Every row gives one point. The ring and each string are closed loops that go straight from each point to the next, and from the last back to the first. Before rounding, they use only three directions, however many columns there are. How many times does the string pass through the ring? Passing back the other way cancels.

Ring (10 x 4)
[[ 70  39 -16   3]
 [ 38  69 -17   5]
 [  7  76 -20   6]
 [-43  57 -30   7]
 [-65  16 -39   7]
 [-59 -21 -45   5]
 [-27 -54 -46   3]
 [ 17 -62 -41   1]
 [ 61 -40 -30   0]
 [ 78  -5 -21   0]]
String (13 x 4)
[[   6  -38   -2   -6]
 [  10  -16  -34    3]
 [  18  -24  -85   14]
 [  16  -93  -73    6]
 [   0  -95  -24   -5]
 [  -8  -72  -14   -6]
 [   1  -15  -26    1]
 [   6   -4  -58    9]
 [  -8  -31   -6   -5]
 [ -23  -81    3  -11]
 [ -17 -106  -45   -1]
 [  -2  -95  -59    3]
 [   2 -101   -2  -11]]
Times through: 1

Ring (10 x 9)
[[ 54 -20   4   6   0 -23 -20 -18 -28]
 [ 44  18 -26   6  -4  -6 -20  -9 -28]
 [ 13  40 -39   8  -8   2 -15   2 -23]
 [-25  46 -38  11 -12   2  -9  11 -16]
 [-73  24 -20  17 -14  -8   0  16  -7]
 [-86 -13  -2  20 -13 -20   4  12  -4]
 [-77 -41  12  20 -11 -30   4   5  -5]
 [-47 -63  26  18  -6 -38   0  -5 -10]
 [ -8 -66  33  14  -2 -41  -7 -14 -16]
 [ 36 -47  24   9   0 -35 -16 -20 -24]]
String (14 x 9)
[[  66  -55   11    7    2  -31  -19  -27  -30]
 [  58  -36  -32    9   -2  -12  -16  -19  -29]
 [  27  -26  -54   12   -6   -3   -9  -10  -24]
 [  49   14  -79    8   -7   13  -15   -7  -29]
 [  22   87  -55    4  -10   15  -20    8  -25]
 [ -30   87  -23    7  -12    4  -14   17  -16]
 [ -53   57    6   10  -11  -12  -10   15  -11]
 [-103   44  -10   17  -17   -8    2   25   -2]
 [-121   -8  -14   23  -17  -15   11   21    2]
 [ -74  -49  -22   22  -13  -19    8    5   -6]
 [ -38  -44  -12   18   -9  -21    0   -2  -12]
 [ -24  -23   19   13   -6  -29   -8   -4  -15]
 [  -9  -32   73    9    0  -51  -15  -12  -16]
 [  44  -65   71    7    5  -55  -21  -27  -25]]
Times through: 1
String (21 x 9)
[[ -47   10  -51   17  -14    1    0   11  -12]
 [ -42   -2  -25   16  -11  -10   -2    6  -12]
 [ -45   17   19   12   -8  -23   -8    7  -12]
 [ -89   16   30   16  -12  -27   -1   15   -4]
 [-118  -25   20   23  -14  -30    9   16    2]
 [ -86  -63   -7   24  -12  -26   10    5   -3]
 [ -45  -55  -12   20   -9  -23    2   -2  -11]
 [ -35  -73  -19   20   -8  -23    3   -6  -12]
 [ -26 -105    4   21   -5  -37    3  -15  -13]
 [  -3  -81    3   17   -4  -32   -4  -16  -17]
 [   0  -45   -6   14   -5  -24   -7  -10  -19]
 [   3  -17   21   10   -3  -29  -13   -8  -19]
 [  50  -19   46    4    3  -38  -24  -20  -27]
 [  99  -12   33   -1    6  -32  -32  -29  -36]
 [  91  -10  -21    3    1  -12  -25  -23  -35]
 [  79   43    6   -2    1  -14  -32  -15  -34]
 [  21   37   13    4   -4  -17  -21   -4  -23]
 [  -5   17    9    9   -6  -19  -14   -1  -18]
 [  -7   -9  -45   14   -9   -4   -6   -1  -18]
 [ -15   15  -76   14  -13   12   -4    6  -18]
 [ -45   51  -70   14  -16   15   -3   18  -13]]
Times through: 1

Ring (8 x 12)
[[ 27  -9 -41  35   3  -3 -66  30  63 -24   4  46]
 [ 38  50 -36  42   7 -28 -35   7  77 -37  -2   9]
 [ 28  86 -15  29  12 -47  11 -22  55 -35 -17 -30]
 [ -3  79  -6   4  16 -45  41 -30  16 -24 -40 -52]
 [-38  18  12 -25  16 -23  44 -23 -37   3 -50 -33]
 [-28 -40  38 -22  12  -8  18 -18 -48  23 -23  21]
 [-10 -64  39  -9   8   0 -13  -8 -33  24  -2  56]
 [ 10 -62   4  13   4   7 -53  18  11   7   9  72]]
String (34 x 12)
[[   6  -31   58   -1   10  -20    7  -31  -26   21    5   42]
 [ -14  -20   12   -6   10  -10    0   -6  -15    6  -20   18]
 [  -1  -11   29   -1   11  -19    7  -20  -13    8  -10   21]
 [  -4  -26   68  -11   13  -24   26  -40  -43   25   -4   29]
 [ -21  -38   76  -25   14  -20   39  -44  -67   35  -13   25]
 [ -52  -56   71  -47   16   -9   51  -38  -96   43  -34   13]
 [ -55  -36    4  -36   13    2   20    0  -53   16  -50   -4]
 [ -31   -9  -29  -11   10   -2   -7   15   -4   -7  -42   -5]
 [  -1   -7   28    0   11  -21    8  -20  -11    6  -11   18]
 [   0  -30   70   -8   12  -23   22  -40  -41   26    1   36]
 [  -2  -69  121  -20   12  -21   33  -60  -79   53   16   65]
 [ -31  -89   63  -30   10    5    7  -17  -73   43  -10   57]
 [ -34  -92   35  -26    8   14  -13    2  -57   34  -15   58]
 [   5 -116  103  -10    7    1  -14  -30  -64   55   32  108]
 [  19  -85   81    4    6   -6  -22  -25  -33   37   32   96]
 [   1 -112   38    1    3   18  -54   12  -25   32   20  104]
 [ -16  -82  -24    0    3   25  -62   40    1    7  -10   67]
 [ -11  -31  -29    4    6    6  -38   25   14   -7  -20   31]
 [  18  -20   15   17    7  -13  -26   -4   16    1    6   46]
 [  44  -32   46   30    5  -19  -34  -18   21    8   35   76]
 [  26  -21   14   23    6  -13  -34   -2   24   -1   13   53]
 [   0  -19  -29   12    6    0  -40   23   27  -12  -14   30]
 [ -17  -24  -64    7    5   13  -53   46   32  -19  -31   21]
 [   5  -69  -71   25   -1   31 -105   70   55  -17   -2   76]
 [  28  -77  -33   35   -2   22 -104   50   53   -7   24  101]
 [  44  -48   25   34    2   -7  -58    2   33    5   36   89]
 [  39  -73   17   33    0    5  -76   16   31    8   38  105]
 [  12  -93  -16   19    0   25  -88   43   24    6   17   99]
 [ -10  -95  -33    6    1   32  -81   52   12    5   -3   82]
 [ -25  -27  -46   -3    7   10  -36   34   12  -10  -34   16]
 [ -34  -55  -47   -9    6   22  -45   43    0   -3  -35   30]
 [ -24 -101   11  -13    5   23  -43   23  -32   25   -7   74]
 [   3 -107   92   -9    7    1  -14  -26  -58   49   27  100]
 [   7  -77   96   -8    9  -12    5  -40  -55   44   22   79]]
Times through: 1
String (13 x 12)
[[ -39   13  -30  -17   13   -9   13    7  -10  -11  -54  -28]
 [ -11   -1   17   -5   12  -19   13  -17  -14    3  -22    5]
 [   4  -43   94  -10   12  -25   27  -51  -53   36   11   49]
 [  11  -48   62    2    9  -15   -4  -27  -26   25   14   60]
 [  -8  -16  -15    3    8   -5  -21   11    9   -6  -20   20]
 [ -15  -43  -52    6    4   17  -58   45   25  -12  -23   37]
 [   5  -45  -94   30   -1   28 -106   77   73  -30  -11   58]
 [   7    7  -71   26    5    1  -59   42   64  -34  -21   17]
 [  14   21  -12   19    9  -21  -16   -2   33  -17  -11   10]
 [  40   54   11   33   10  -43    0  -27   46  -21    4    4]
 [  54   86   47   35   14  -67   33  -61   40  -18   11  -10]
 [   5   41    4    9   13  -33   16  -21   16  -14  -22  -14]
 [ -19   23  -23   -3   12  -17    7    1    7  -14  -40  -19]]
Times through: 0

Ring (10 x 14)
[[ 24  29 -29 -14   7 -29   4  17   8  10 -36  23 -17  28]
 [  2  71 -15 -31 -12  -9  38  29 -25  18 -59  25 -29  27]
 [-24  79   0 -42 -27  14  55  30 -48  23 -68  15 -35  20]
 [-43  59   1 -43 -31  30  48  21 -51  21 -64  -3 -31  14]
 [-53   8  -6 -34 -24  38  18   4 -34  14 -46 -27 -20   6]
 [-41 -55   3 -16  -9  19 -21 -13  -5   9 -13 -33  -7   0]
 [-13 -93  24   1   5 -17 -45 -18  20  10  13 -19  -2   1]
 [ 11 -95  27   9  14 -41 -52 -16  33  10  22  -3  -1   6]
 [ 29 -65   5   9  20 -51 -46  -7  39   8  11  11  -3  15]
 [ 33 -26 -18   1  18 -46 -29   3  32   6  -8  17  -7  22]]
String (26 x 14)
[[-17  36   1 -29 -16   3  27  17 -27  19 -47   7 -25  17]
 [-19  60 -34 -34 -15  16  32  21 -26  13 -62   2 -24  22]
 [-15 103 -41 -43 -20  18  56  34 -40  16 -81  15 -32  29]
 [ -6 113  -9 -44 -24   1  68  41 -48  24 -79  33 -40  29]
 [  1 107  28 -41 -28 -16  73  44 -54  32 -70  47 -45  27]
 [ -3  54  19 -30 -18 -14  39  26 -32  25 -49  27 -32  21]
 [ -9  20  -5 -23  -9  -5  13  13 -14  15 -38   7 -21  17]
 [ -8  25  15 -25 -14 -10  22  17 -22  20 -38  15 -25  17]
 [-14  74  30 -38 -28  -5  57  32 -49  30 -59  29 -39  20]
 [-30 121  24 -54 -42  17  89  44 -76  34 -85  29 -48  22]
 [-45 110 -13 -55 -38  40  76  35 -68  24 -89   5 -40  20]
 [-47  73 -22 -47 -31  42  52  23 -52  17 -74 -10 -30  16]
 [-68  83   9 -56 -46  54  72  27 -77  26 -81 -11 -39  10]
 [-57  43  29 -45 -39  35  51  18 -62  27 -58  -8 -34   7]
 [-40  13  34 -32 -28  15  29  12 -41  24 -40  -4 -28   6]
 [-30  -2  -5 -24 -13  14   6   4 -17  13 -34 -14 -17  10]
 [-33  -7 -22 -24 -10  21  -1   0 -11   8 -35 -22 -13  10]
 [-62 -10 -52 -31 -15  57  -3  -7 -17   1 -45 -51  -8   5]
 [-71 -10 -15 -35 -26  57  10  -4 -34  10 -44 -47 -15   0]
 [-71  -3  -3 -37 -29  54  18  -1 -41  14 -46 -40 -19   0]
 [-69   8 -45 -38 -22  64  12  -2 -31   5 -55 -49 -13   5]
 [-45  11 -29 -31 -17  36  12   4 -23   9 -47 -27 -16  10]
 [-66  46 -28 -46 -31  59  38  12 -49  13 -68 -31 -24   9]
 [-61  72   5 -52 -41  48  63  24 -68  24 -75 -10 -36  11]
 [-45  83  41 -51 -44  24  75  33 -75  34 -71  14 -44  13]
 [-27  59  23 -38 -29   8  50  26 -49  27 -57  14 -35  16]]
Times through: 2
